Each row is a point. To make a cloud, some directions were put in groups of two or more. Within a group, all points are equally far from the middle, so they leave a hole (a ring in 2 directions, a hollow ball in 3). The other directions are filled evenly. Then the cloud was stretched, turned, moved and blurred a little. Count the holes, and give their numbers of directions, smallest first.

Cloud, 14 rows:
array([[-1.98, -1.48],
       [ 1.62,  0.58],
       [-2.11, -1.22],
       [-0.28, -2.50],
       [-1.78, -1.93],
       [-2.01,  0.83],
       [ 1.57, -0.35],
       [-1.77,  1.18],
       [ 1.34, -1.07],
       [-1.83, -1.82],
       [-1.60,  1.41],
       [-2.21, -0.61],
       [-1.10,  1.97],
       [ 1.66,  0.57]])
Holes: 1 (2)

Cloud:
array([[-1.22,  0.06],
       [ 0.86, -0.34],
       [ 0.51, -2.13],
       [ 1.27, -0.59],
       [ 1.11,  1.74],
       [-0.39, -0.75],
       [ 0.94,  0.21],
       [ 0.65, -1.42],
       [-0.99, -1.36],
       [ 0.44, -2.10],
       [ 0.58, -2.26],
       [ 3.44, -0.36],
       [ 1.23, -1.07],
       [ 3.94,  0.46],
       [ 3.17, -1.31]])
Holes: 0

Cloud (22 x 3):
array([[ 1.92, -1.95,  1.69],
       [ 0.42, -1.67, -1.05],
       [ 1.34, -2.40,  0.17],
       [ 2.34, -0.04, -1.26],
       [-2.88,  1.04, -0.66],
       [-0.73,  2.45, -1.11],
       [ 0.81, -2.07, -0.52],
       [ 2.07, -1.14, -1.41],
       [-0.37, -1.19, -1.30],
       [-1.99,  0.39, -1.66],
       [ 0.39,  1.54, -2.22],
       [ 0.90, -1.61, -1.23],
       [-1.15, -1.35,  1.41],
       [-2.10,  2.42, -0.55],
       [-2.88,  1.51, -0.85],
       [ 1.46,  1.00, -1.72],
       [ 0.61,  1.74, -1.75],
       [ 0.29,  0.20, -2.46],
       [-0.97,  0.89, -2.47],
       [ 1.86, -2.44,  0.73],
       [ 1.04, -1.20, -1.66],
       [ 0.95, -2.23,  1.68]])
Holes: 1 (3)

Cloud, 21 rows:
array([[-0.21,  1.95, -1.31],
       [ 1.75,  0.44,  3.07],
       [ 1.59, -1.02,  0.73],
       [-2.25, -0.10, -0.06],
       [-2.25, -1.49, -0.52],
       [-1.83,  1.96, -0.37],
       [ 1.08, -1.52, -2.02],
       [-1.64, -1.47,  0.26],
       [-2.23,  0.93, -1.52],
       [ 1.40, -0.34,  2.28],
       [-1.15,  2.95,  0.09],
       [ 2.17,  0.67,  2.89],
       [-2.23,  0.06,  0.02],
       [-0.47, -1.42,  1.15],
       [-2.20, -2.12, -0.76],
       [ 0.90, -0.36, -2.00],
       [-1.14,  2.97,  0.12],
       [-2.68, -0.09, -1.41],
       [ 2.00,  0.42,  0.35],
       [ 1.07,  0.06, -1.63],
       [-1.58,  1.51,  1.71]])
Holes: 1 (2)

Cloud:
array([[-1.06, -0.95,  1.46, -1.27],
       [ 0.17,  2.92,  1.00, -0.30],
       [-1.27,  1.67,  0.27,  2.56],
       [ 0.07,  3.10,  0.58,  0.54],
       [-0.41, -0.40, -2.42,  2.70],
       [-0.18, -0.20, -1.63, -1.07],
       [ 1.83,  0.70,  3.01, -0.53],
       [-0.92,  0.97,  0.68,  3.19],
       [ 2.04, -0.92,  0.08, -1.36],
       [-0.35,  1.71,  0.87,  3.12],
       [ 1.03,  0.27,  2.99,  1.47],
       [ 1.42,  2.15, -0.85, -0.80],
       [ 1.16,  2.84, -0.64,  0.20],
       [ 1.75,  0.67, -0.38, -1.76],
       [-0.38, -1.50, -0.69,  2.90],
       [-0.63, -1.18, -0.76,  3.08],
       [-0.12, -1.86, -0.39,  2.56],
       [-0.31, -0.94,  1.89,  2.26],
       [-0.83, -1.20,  0.39, -1.45],
       [-0.51,  0.27, -2.45,  0.28],
       [-0.33,  0.21, -2.84,  1.63],
       [ 2.48,  0.02, -0.96,  2.51],
       [ 2.96, -0.11,  1.32,  0.00],
       [ 3.03, -0.33,  0.81,  0.83],
       [ 2.59, -1.28,  0.07,  0.44],
       [ 1.24,  2.56,  0.42, -0.98],
       [ 1.47,  2.55, -1.02,  2.15],
       [ 0.20, -2.40,  0.30,  1.42],
       [ 0.20, -2.27,  0.60, -0.61],
       [-0.33, -1.79,  1.44,  1.63]])
Holes: 2 (2, 2)

Cloud, 29 rows:
array([[ 1.26, -1.12,  0.77,  2.53],
       [-0.51,  1.08, -1.60,  3.19],
       [ 0.79,  2.39, -0.11, -2.02],
       [ 1.66, -3.32, -1.31,  0.08],
       [ 2.09, -0.05,  1.20,  0.28],
       [-1.41, -0.77, -0.57, -0.16],
       [-0.42, -0.19,  0.64,  3.33],
       [-0.21, -0.30, -2.51,  0.88],
       [-1.38,  2.05,  0.90, -1.85],
       [ 1.90, -1.33, -0.58, -2.96],
       [-1.51,  0.37, -0.05, -1.48],
       [ 1.91,  0.83,  0.15, -2.58],
       [-1.18,  1.58, -0.67,  3.51],
       [ 0.31,  1.79, -1.00,  2.56],
       [-0.54, -0.10, -2.42,  0.92],
       [-1.42,  0.34,  0.13, -1.59],
       [-0.92,  0.92,  1.27, -2.02],
       [-1.63, -0.20, -1.44,  1.22],
       [ 1.19, -0.41,  1.50, -2.43],
       [-1.62,  0.02, -0.67, -0.67],
       [ 1.80, -1.60, -0.03, -2.95],
       [ 0.72,  2.38, -0.33,  1.17],
       [ 0.62, -1.13,  0.96, -2.53],
       [ 1.84, -1.11, -1.50,  2.47],
       [ 0.66,  1.50, -1.03,  2.49],
       [ 1.40,  1.67, -0.06, -2.25],
       [ 1.77, -2.24, -2.03,  1.61],
       [-1.49,  1.35, -0.57, -1.72],
       [ 0.65,  2.64, -0.02, -1.63]])
Holes: 2 (2, 2)
